Rows are points. Each copy is the shape, with its points in the same order, stretched, turned, moved and blurred by noise. Is it also mirrored, or only turned?

Shape (7 x 2):
[[-9.4  1.2]
 [ 4.6 -3.3]
 [-0.4 -2.5]
 [ 3.3 -2.8]
 [ 3.3  2.2]
 [-0.7 -3.2]
 [ 0.7  0.7]]
Copy 1 (7 x 2):
[[11.7  3.1]
 [-4.9 -7.5]
 [ 1.7 -4.9]
 [-3.4 -6.1]
 [-5.0  0.2]
 [ 2.1 -6.2]
 [-0.5 -1.3]]
Copy 1 is: mirrored
Copy 2 (7 x 2):
[[-1.1  8.6]
 [ 2.8 -3.9]
 [ 2.1  0.7]
 [ 2.2 -2.6]
 [-2.9 -4.9]
 [ 2.7  1.4]
 [-1.1 -1.4]]
Copy 2 is: mirrored
Copy 3 (7 x 2):
[[-4.6  8.9]
 [ 5.9 -2.8]
 [ 2.4  1.6]
 [ 5.0 -1.8]
 [ 2.0 -4.0]
 [ 3.1  1.8]
 [ 0.9 -0.6]]
Copy 3 is: mirrored
Copy 4 (7 x 2):
[[-10.5   3.2]
 [  3.3  -2.7]
 [ -2.0  -1.6]
 [  2.0  -2.4]
 [  1.4   3.4]
 [ -2.1  -1.9]
 [ -0.4   2.4]]
Copy 4 is: only turned

Shape (5 x 2):
[[ 7.2 -4.8]
 [-3.6  3.1]
 [ 5.3 -0.2]
 [-3.2  0.1]
 [-2.9  2.1]]
Copy 1 (5 x 2):
[[ 7.7 -0.8]
 [-5.5  0.3]
 [ 3.7  2.2]
 [-2.8 -1.2]
 [-4.7  0.2]]
Copy 1 is: only turned
Copy 2 (5 x 2):
[[ 7.4 -2.4]
 [-6.2  3.8]
 [ 4.8  0.8]
 [-4.6 -0.6]
 [-5.1  2.3]]
Copy 2 is: only turned
Copy 3 (5 x 2):
[[-3.2 -4.6]
 [ 6.1  2.7]
 [-1.7 -0.4]
 [ 5.9  0.1]
 [ 5.8  1.9]]
Copy 3 is: mirrored

Shape (7 x 3):
[[-3.7 -2.2  1.3]
 [-2.9  0.8 -7.0]
 [ 3.3  0.0  0.1]
 [-2.0  1.7  6.9]
 [ 2.3  2.0 -2.4]
 [-7.9 -0.8  3.0]
 [ 0.7  2.6  0.8]]
Copy 1 (7 x 3):
[[-2.5  4.1  2.0]
 [-6.7  0.0 -6.2]
 [ 2.1 -4.0  2.6]
 [ 6.2  7.5  5.3]
 [ 1.2 -2.0 -0.5]
 [-3.1 11.0  0.7]
 [ 3.8  0.6  0.8]]
Copy 1 is: only turned
Copy 2 (7 x 3):
[[ -2.5  -2.4  -5.3]
 [ -7.2   5.1   1.2]
 [  3.6   1.2  -0.7]
 [  2.0  -1.3 -10.8]
 [  0.3   4.3  -0.2]
 [ -5.6  -2.3 -10.3]
 [  0.8   3.2  -3.9]]
Copy 2 is: mirrored
Copy 3 (7 x 3):
[[-1.4 -3.6  2.0]
 [ 3.2 -1.8 -6.2]
 [ 0.2  1.8  1.2]
 [-7.0 -1.6  4.5]
 [ 0.1  2.2 -2.4]
 [-4.3 -6.3  1.3]
 [-2.4  1.1 -0.3]]
Copy 3 is: only turned

Shape (7 x 3):
[[-2.5 -3.1 -4.1]
 [-2.5  5.0  4.6]
 [-3.2 -2.9  0.5]
 [ 1.4  6.1 -4.1]
 [ 8.3 -4.2  2.2]
 [ 1.1  2.5  0.7]
 [ 3.9 -3.4  3.3]]
Copy 1 (7 x 3):
[[ 4.6  2.8  2.5]
 [-6.9 -0.6 -5.3]
 [ 3.5 -0.5 -0.4]
 [-7.0  5.6  2.7]
 [ 3.8 -4.7 10.5]
 [-3.6  0.5  1.3]
 [ 2.6 -4.3  5.6]]
Copy 1 is: only turned
Copy 2 (7 x 3):
[[ 3.2  3.3 -4.9]
 [-4.5 -4.8  0.8]
 [-1.1  1.6 -3.9]
 [ 4.3 -1.7  1.8]
 [-0.5  7.6  6.6]
 [-0.6 -0.6  1.7]
 [-2.2  4.7  3.3]]
Copy 2 is: mirrored
Copy 3 (7 x 3):
[[-4.0 -5.6  0.6]
 [ 6.1 -0.8  2.8]
 [-1.9 -2.0  3.5]
 [ 4.8 -3.8 -4.4]
 [ 0.5  9.6 -4.9]
 [ 3.6 -0.2 -1.2]
 [ 0.3  6.4 -1.0]]
Copy 3 is: mirrored
Copy 4 (7 x 3):
[[-4.8 -4.5 -3.7]
 [-0.4  1.3  7.0]
 [-6.4 -0.4 -1.0]
 [ 7.6 -4.3  2.5]
 [ 3.1  4.9 -2.1]
 [ 2.4  0.1  2.5]
 [-0.9  4.4 -0.4]]
Copy 4 is: mirrored

Shape (10 x 4):
[[-0.2  4.3 -0.4  4.6]
 [-1.0  4.4 -1.6 -0.1]
 [-6.0 -6.6  0.9  3.6]
 [-4.8 -7.2 -1.8  2.8]
 [ 2.7 -3.9  2.2 -2.9]
 [ 1.7  1.4 -3.0 -5.9]
 [ 0.4  1.4  1.8 -6.3]
 [ 4.6 -2.1  0.7  1.8]
 [ 4.3 -2.9 -3.1 -0.6]
 [ 0.3  2.4 -1.1  0.3]]
Copy 1 (10 x 4):
[[ -7.2  -2.2   3.6   1.8]
 [ -4.0   1.9   1.7   0.9]
 [  1.5 -12.1  -1.2  -5.1]
 [  4.4 -10.7  -2.1  -2.7]
 [  5.7  -2.2   5.1  -4.3]
 [  4.5   5.6   1.8  -0.1]
 [  2.3   4.5   3.9  -4.8]
 [  2.3  -3.9   6.2   0.1]
 [  6.4  -1.4   3.5   1.9]
 [ -1.9   0.2   2.5   0.5]]
Copy 1 is: only turned
Copy 2 (10 x 4):
[[ 3.6 -0.3 -6.7  4.5]
 [ 3.8 -3.3 -3.9  1.0]
 [-7.6  6.6 -7.1 -0.3]
 [-9.6  4.7 -5.0 -0.4]
 [-0.8  2.7  6.4 -1.4]
 [ 2.1 -4.8  5.2 -2.9]
 [ 4.6 -1.8  3.9 -4.7]
 [-1.4  4.0  4.0  2.9]
 [-3.7  0.8  6.2  1.3]
 [ 2.1 -1.9 -1.5  1.3]]
Copy 2 is: only turned

Shape (8 x 4):
[[ 1.0  6.7  0.0 -4.2]
 [-4.4  6.5 -2.5 -4.3]
 [-2.3  0.3 -3.9 -3.3]
 [-1.1 -2.5  2.0  4.6]
 [ 2.8 -1.7 -4.7 -1.0]
 [ 3.6 -3.0 -1.0  0.2]
 [-2.1  4.3  2.5  5.2]
 [-5.0 -1.7  4.3 -3.6]]
Copy 1 (8 x 4):
[[ 1.1  5.6  5.2 -4.5]
 [ 1.3  9.1  0.7 -5.3]
 [ 1.2  2.6 -0.5 -3.5]
 [-0.3 -0.4 -1.5  7.6]
 [ 4.0 -4.3  1.4 -0.9]
 [ 0.9 -4.6  2.1  1.6]
 [ 2.2  3.4  1.9  6.1]
 [-6.2  8.3 -2.8 -0.5]]
Copy 1 is: only turned
Copy 2 (8 x 4):
[[-6.4  7.3 -2.6  1.3]
 [-6.7  9.6 -3.2 -3.9]
 [-1.7  2.8 -4.0 -2.9]
 [ 2.0 -5.5  4.5 -5.9]
 [-1.2 -3.1 -3.8  1.8]
 [ 0.9 -5.2 -1.1  1.5]
 [-3.9 -1.5  4.9 -7.9]
 [ 1.0  5.4  0.5 -5.3]]
Copy 2 is: only turned

Shape (12 x 6):
[[-7.7 -2.1  1.3  4.3  2.9 -6.3]
 [-3.2  7.7 -0.8 -3.5  4.2  1.6]
 [ 1.4  0.9 -7.9 -2.5  2.0  3.5]
 [ 3.3  0.1  1.5 -4.3 -6.2  0.5]
 [ 2.2  0.9  2.7  3.4 -3.3  1.1]
 [-6.5  1.4 -1.7  0.6 -5.5 -6.2]
 [-2.0  3.4  2.0 -3.0  3.9  5.3]
 [-0.2  3.1 -7.8 -2.4  2.5  3.8]
 [ 0.3  1.1  3.5 -5.4 -1.6 -0.1]
 [-1.4  1.4  3.3  6.2 -4.4 -1.2]
 [-0.2  7.6  0.2  1.1 -1.9  0.4]
 [ 2.7  7.7 -3.0 -4.8  5.1 -1.2]]
Copy 1 (12 x 6):
[[-1.3  5.1  1.6  5.4 -5.1  8.5]
 [ 1.7  8.8 -2.4  3.1 -3.4 -4.5]
 [-5.4 -2.7 -1.1  1.0 -4.4 -7.5]
 [ 1.0 -1.2 -1.2 -9.0  7.0 -1.7]
 [ 4.8 -1.9  2.8  0.8  5.3  1.7]
 [-2.4  7.0  7.7 -3.0  0.8  0.8]
 [ 1.2  4.5 -4.9  3.2  0.0 -2.8]
 [-4.8  0.1 -0.3  2.3 -5.9 -8.6]
 [ 1.9  3.3 -4.6 -6.0  3.8  0.4]
 [ 5.4  1.3  6.9  3.1  5.2  4.0]
 [ 5.8  5.4  4.3  1.8  2.0 -3.3]
 [ 3.0  4.6 -4.5 -0.6 -6.4 -5.2]]
Copy 1 is: mirrored
Copy 2 (12 x 6):
[[ -5.0  -5.0  -5.6  -1.0  -4.3   1.7]
 [  1.0   0.2   2.6  -5.6   2.6  -2.0]
 [ -0.4   4.0  -0.6   2.2   3.3   6.3]
 [ -0.6   0.4   8.3   5.1  -1.1   0.6]
 [ -0.1  -4.8   3.4   2.4   2.3   1.9]
 [-12.8  -0.6   2.8   0.0  -6.0   1.9]
 [  5.3  -1.8   1.1  -2.0   5.5  -4.2]
 [ -1.6   4.0  -0.4   0.0   3.9   4.8]
 [  2.1  -0.4   6.2   2.0  -1.3  -2.6]
 [ -4.8  -6.7   1.9   1.1   0.4   1.1]
 [ -2.7  -2.4   5.8  -3.1   1.8   1.0]
 [  4.9   2.5   4.7  -4.4   0.2   4.6]]
Copy 2 is: mirrored

Shape (9 x 6):
[[  0.3  -3.1 -10.5   3.4   0.3  -6.0]
 [ -6.4   3.5   3.9  -2.8   3.6   2.7]
 [  0.0   1.3   0.7  -2.8  -4.2   0.2]
 [ -1.7   4.1   0.9  -5.3   0.1  -2.4]
 [  0.7  -6.8  -6.3   6.0   0.6  -6.1]
 [  0.0   5.8   1.7   0.4   1.3  -0.3]
 [ -0.2  -1.0   0.9  -3.2   7.5   3.0]
 [  0.6   2.6   1.9  -2.0   1.3  -1.7]
 [ -1.6  -0.5  -5.1   2.4   6.0   4.7]]
Copy 1 (9 x 6):
[[ 0.7  5.3  5.9  2.9 -1.1  7.1]
 [-2.7 -6.9 -0.7  0.1  2.0  0.0]
 [ 2.4  1.5 -1.1 -0.2  5.7  0.7]
 [-2.3  1.4  0.4 -5.2  5.6 -0.4]
 [-0.6  5.5  6.3  5.9 -5.7  2.9]
 [ 0.6  0.2 -2.4 -3.6  2.0  2.2]
 [-8.5 -3.6 -1.1  5.2 -0.9 -0.4]
 [-2.7  2.0 -0.4 -2.5  2.2 -0.8]
 [-1.9 -5.7 -1.1  8.8 -1.4  7.6]]
Copy 1 is: mirrored
Copy 2 (9 x 6):
[[ -0.9  -6.0  -3.8 -13.1   1.6   5.7]
 [ -1.7  10.0   6.0   6.5  -0.5   3.2]
 [ -0.6  -2.4   3.0   3.7  -2.7  -1.0]
 [ -0.7   0.8   6.3   2.2  -4.1   4.6]
 [ -1.3  -3.7  -1.3 -12.0   2.0   0.4]
 [  1.6   2.9   3.8   2.8   2.5   4.0]
 [  3.2  10.0   2.0   0.4  -4.9   4.1]
 [  1.0   1.8   4.8   1.0  -1.2   3.2]
 [  2.0   9.4  -5.2  -2.5   2.0   5.5]]
Copy 2 is: mirrored
Copy 3 (9 x 6):
[[-3.1 -6.4 -1.8  3.6  5.5  6.0]
 [ 8.0  3.6  0.6  2.1 -3.6 -2.2]
 [ 2.9  2.7  1.5  0.1  5.4 -1.3]
 [ 4.1  4.2 -1.8  0.0  3.0  0.5]
 [-5.1 -5.2  0.3  5.3  2.5  4.0]
 [ 2.5  1.4 -0.3 -3.4  1.3  1.1]
 [ 3.1 -0.5 -4.1  1.6 -1.2 -2.8]
 [ 1.5  2.7 -1.4 -1.0  2.2  0.0]
 [ 3.1 -6.3 -1.5  1.4 -0.3 -0.1]]
Copy 3 is: only turned
Copy 4 (9 x 6):
[[ 4.6 -4.8  1.5  9.3 -5.6 -4.6]
 [ 0.2 10.6 -4.3 -2.7  1.0  4.3]
 [-4.8 -0.9 -3.1 -0.9  3.1  5.0]
 [ 2.5  1.3 -6.0 -2.9  1.9  5.0]
 [-1.4 -3.6  1.8  6.8 -7.4 -8.6]
 [ 1.7  3.7 -0.4 -2.2  6.5  0.7]
 [ 1.8  7.0  1.6 -5.2 -5.2  2.2]
 [ 0.4  1.2 -2.2 -3.8  2.0  0.5]
 [ 2.2  7.4  6.8  3.8 -4.2  0.7]]
Copy 4 is: mirrored

Shape (13 x 8):
[[ 1.7 -2.5  0.7  7.9  0.4  0.0 -4.2  5.8]
 [-1.0  2.8 -5.7 -4.3  2.8 -0.3  0.5 -0.4]
 [-2.1  1.5 -2.7 -2.4  4.9 -0.4  3.5  2.2]
 [-2.6  1.8 -4.4 -2.7  2.0 -3.5  6.8  1.1]
 [ 2.2  0.6 -6.7 -4.4  4.7 -3.6  4.6 -0.6]
 [ 3.2  1.1  3.5  2.1 -1.0  0.4  1.9  0.2]
 [ 4.5 -2.7  3.5  6.9  1.2 -0.6 -6.8  1.5]
 [ 0.1  5.8 -2.2  1.9  3.2 -0.3  1.9 -1.5]
 [ 2.9 -0.9 -1.9  7.1 -3.3  1.7 -5.5  3.6]
 [-0.3 -2.2 -3.5 -0.1 -0.4  0.1  4.4 -2.7]
 [ 3.4  3.8  3.4  1.0 -4.0 -5.5 -0.2  2.6]
 [ 9.4  3.4  2.7  0.7 -3.1  0.0  5.7  4.8]
 [ 1.4 -3.0  2.4  1.8 -1.6  3.2 -7.3  6.1]]
Copy 1 (13 x 8):
[[ 3.0 -1.0 -4.5  0.8  5.1 -5.7  5.0  0.0]
 [-3.8  1.2  2.9  4.9 -2.3  8.6  4.3  0.9]
 [-6.0  1.9 -0.2  3.2 -3.2  4.2  6.4 -3.3]
 [-6.8  6.3  4.9  0.1 -7.1  4.4  7.0  0.0]
 [-2.0  3.9  2.1  2.0 -6.6 11.2  8.2  0.9]
 [ 3.1  0.5 -1.9  0.1 -2.5 -4.8 -4.5 -2.2]
 [ 6.7 -4.7 -5.7 -0.8  4.6 -5.6 -1.0 -0.7]
 [-0.6  3.1  5.2  2.0 -2.2  1.6  0.6 -1.7]
 [ 5.6 -1.9 -1.5  3.9  5.5 -5.1  1.2  3.7]
 [ 0.9 -0.1  3.0  1.9 -7.2  0.8  3.2  2.9]
 [-0.5  5.0  0.4 -4.7 -0.3 -3.9 -4.3  1.4]
 [ 4.3  7.9 -7.5  3.4 -2.1 -3.7 -4.8 -0.1]
 [-0.5 -5.1 -9.1  4.1  6.5 -3.7 -0.5  0.2]]
Copy 1 is: mirrored
Copy 2 (13 x 8):
[[ 0.6  3.9 -5.6  7.0  2.4 -5.3 -1.9 -1.2]
 [-2.6  1.7  4.9 -3.9 -0.6 -0.7  4.2  0.6]
 [-2.7 -0.7  5.1 -2.9  1.1 -2.6  0.5  3.4]
 [-3.7 -2.6  8.0 -4.1 -1.4 -2.9 -1.4  1.2]
 [-4.4  0.7  9.0 -1.9  0.7  0.8  1.7  0.7]
 [-0.9 -2.5 -1.6  4.7 -2.7  0.0 -1.1  1.3]
 [ 2.8  3.1 -6.5  9.7  2.8 -1.3  1.1 -3.0]
 [-3.6 -3.8 -1.1  0.4  0.7 -1.8  3.1  0.0]
 [-0.3  5.5 -7.4  5.5 -0.8 -3.4 -0.5 -3.5]
 [-2.1  0.7  3.3 -2.8 -0.5  3.1 -2.5 -1.5]
 [-0.6 -3.9  0.8  7.6 -6.4 -5.2  0.1 -1.0]
 [-6.1 -3.0  0.4  8.0 -7.4 -1.6 -2.9  5.1]
 [ 2.4  6.9 -4.4  5.2 -1.5 -3.6  0.0  1.0]]
Copy 2 is: mirrored
Copy 3 (13 x 8):
[[ -4.7  -2.7   2.9 -10.8   4.8   1.0  -3.2   1.8]
 [ -3.4  -0.8   5.7   8.5   1.6  -3.5  -0.3  -3.7]
 [ -6.0  -2.1   5.5   6.1   2.4   0.8   4.0  -3.1]
 [ -7.0  -1.0   7.3   7.7  -0.4  -0.5   4.3  -0.4]
 [ -3.9  -4.3   9.1  12.3   2.6   1.2   1.4   1.9]
 [ -1.1   0.2   0.1  -1.4   1.9  -2.3   4.8   7.2]
 [  0.9  -6.4   0.9 -10.7   3.7  -0.5  -3.8   5.9]
 [ -3.3  -1.6   8.9   3.2   0.8  -6.6   3.5   2.3]
 [ -2.4   3.0   3.0  -9.5   3.6  -3.3  -6.3   2.9]
 [  0.1   2.3   6.6   4.7  -4.2   2.0   1.7   1.8]
 [ -4.5  -2.9  -3.0  -3.3   3.7  -7.0   1.0   9.2]
 [ -4.1   3.5  -1.6   1.6  10.3  -3.7   6.9  12.8]
 [ -2.0   0.1  -5.1  -8.7   5.9   0.6  -4.4  -2.5]]
Copy 3 is: only turned
Copy 4 (13 x 8):
[[-5.3 -3.8  2.7 -2.0  5.8  6.8  5.4  0.7]
 [ 2.0 -2.7  1.7  2.4  3.4 -4.0  0.5  2.2]
 [ 4.8 -3.4 -1.2  1.1  3.8 -1.2  1.9  1.4]
 [ 4.6 -5.0 -1.8  0.5  0.0 -3.2  3.7  4.2]
 [ 1.1 -3.1 -3.2  5.6  1.4 -3.1  1.4  5.5]
 [-3.1  2.1 -2.0 -2.8  0.7  1.1  1.3 -1.4]
 [-6.9  2.3  2.3 -1.5  5.9  7.4  3.5  0.5]
 [-0.2 -0.1 -1.7 -4.6  4.6 -3.6  2.5  1.4]
 [-8.6 -4.1  4.4 -2.4  4.0  3.9  3.2  0.8]
 [ 0.0 -1.5 -2.1 -1.1 -2.5  0.8 -0.7  5.3]
 [-3.8  0.0  2.2 -1.0  0.9 -2.0  7.1 -1.4]
 [-7.6 -0.6 -5.4  1.3 -0.7 -2.2  2.6 -4.9]
 [-3.7 -2.0  6.9  1.8  5.0  5.7  1.3 -4.2]]
Copy 4 is: mirrored

Shape (14 x 8):
[[-1.1  5.4 -1.5 -0.9 -0.7  5.5 -5.0 -5.3]
 [ 0.3 -1.5 -6.8 -3.3 -1.7  2.4 -0.7  5.1]
 [ 3.2 -0.7  0.5 -4.6 -4.0 -4.3  0.8  2.0]
 [-1.7  2.7 -3.6 -3.2 -5.6 -4.1  3.3  1.1]
 [-5.3 -2.9 -1.0  5.4  2.6 -2.3 -5.9  3.2]
 [ 4.3 -4.0 -4.5  0.3 -0.3  2.8 -3.6 -3.5]
 [ 1.8 -5.0  2.9 -1.3 -7.0  4.8 -5.8  4.0]
 [-3.4 -3.8  2.1  2.5 -6.1 -4.0  2.4 -0.7]
 [ 3.2  4.7 -0.3  3.9 -2.7  1.5  1.4  3.4]
 [ 5.1  5.5 -1.8 -3.5  2.2  0.1  3.8 -5.3]
 [ 4.0  1.3  0.5 -4.5  2.8  3.3  0.2 -1.2]
 [ 1.5 -3.1 -5.5 -1.8 -2.0  4.9 -1.9  2.6]
 [-2.6 -4.8  1.2  0.7 -0.4  5.0 -0.4 -0.2]
 [ 0.3  4.3 -4.9  2.4 -0.2  0.6 -5.6  3.1]]
Copy 1 (14 x 8):
[[ 0.2  4.3 -4.1 -5.2 -0.8 -4.5  2.0 -7.3]
 [-0.7 -0.5  4.0 -5.1 -1.1  2.5  5.4  8.2]
 [ 4.2 -1.9 -1.1 -1.8  3.1  4.1 -1.6  6.1]
 [ 5.9  4.6 -1.7  0.4  2.7  1.4  5.1  8.4]
 [-4.6  4.0  0.5  2.9 -8.6  8.4  2.9 -4.4]
 [-6.4 -1.1 -3.8 -6.9 -7.3 -0.2 -3.2  3.9]
 [-3.3 -9.8 -5.1 -4.1  3.1  8.8  0.2 -2.6]
 [ 0.5 -0.8 -7.3  4.9 -3.5  6.9  0.1  3.2]
 [-7.5  1.2 -1.0 -0.7  5.7 -1.0  5.5  2.5]
 [ 1.5  3.4  0.4 -4.7 -0.5 -8.8 -3.1  4.5]
 [ 0.9 -3.3  2.7 -5.6 -1.3 -3.2 -3.6  0.2]
 [-4.0 -3.2  1.0 -6.3 -2.8  1.8  3.0  5.7]
 [-2.7 -5.9 -1.7 -0.8 -7.3  3.6 -1.0 -1.8]
 [-5.3  6.9  1.0 -3.4  1.2  1.2  6.8 -0.6]]
Copy 1 is: only turned
Copy 2 (14 x 8):
[[-3.1  1.5 -4.0  7.3  1.7  5.6  2.9 -2.6]
 [-2.0 -1.6 -0.5  4.8 -3.4 -4.1  4.8  0.8]
 [ 0.3 -3.0  3.8 -1.4  7.2 -2.6  4.7  4.4]
 [ 0.4 -3.0  9.7  5.9  3.8 -1.2  4.6 -0.4]
 [ 6.6 -0.3 -0.7  5.9 -4.1 -2.1 -9.2  2.2]
 [-0.4 -0.6 -6.3  1.0  0.7 -0.7  2.7 -3.3]
 [-0.3  7.3 -9.0  3.7  5.8 -5.1  3.1  6.0]
 [ 3.1  4.3  6.6  4.9  6.8 -5.6 -3.5 -0.8]
 [ 4.6  5.6  2.7  0.5  0.1  3.4  4.5  0.5]
 [-4.6 -3.4  4.9 -4.0  3.4  3.9  6.3 -3.5]
 [-6.4 -1.0 -1.5 -3.7  2.2 -0.4  4.5  0.9]
 [-2.5  1.4 -4.7  3.6 -2.7 -4.1  4.6 -0.5]
 [-4.3  6.0 -2.5  3.1  1.0 -6.8 -2.8 -1.4]
 [ 6.0 -1.7 -2.0  5.0 -4.0  4.7  2.5  1.4]]
Copy 2 is: only turned
Copy 3 (14 x 8):
[[ 3.4  0.4  7.1 -7.1 -8.1 -2.9  2.5  1.1]
 [-0.2  5.5 -3.3 -1.3 -7.8  1.4  0.7 -5.8]
 [-6.0  2.2 -2.7 -2.8 -0.2  2.9  0.3  0.5]
 [-6.7 -0.1 -1.3  2.0 -7.4  0.1 -1.9  0.1]
 [ 3.4 -4.1  1.3 -0.9  4.0 10.7  1.2 -5.1]
 [ 1.0 -1.6 -3.7 -8.0 -5.1 -0.7  5.7 -3.8]
 [ 1.4  5.5 -0.3 -4.5  2.5  6.4  7.7  4.3]
 [-4.3 -5.5 -1.9  2.8  1.9  5.8  4.9  1.3]
 [ 3.5  0.8 -2.9 -1.3 -2.4 -2.2 -3.5  1.8]
 [-2.6 -1.0  1.3 -7.2 -5.6 -9.4 -3.0 -2.7]
 [-0.8  4.0  2.8 -7.2  0.5 -3.8  1.4 -1.9]
 [ 1.5  3.5 -2.8 -2.8 -6.4  0.9  4.3 -4.3]
 [ 1.0  0.0  2.1 -0.1  3.3  3.0  7.6 -2.8]
 [ 4.2  1.7 -0.1 -4.3 -5.9  3.4 -3.2 -2.4]]
Copy 3 is: only turned
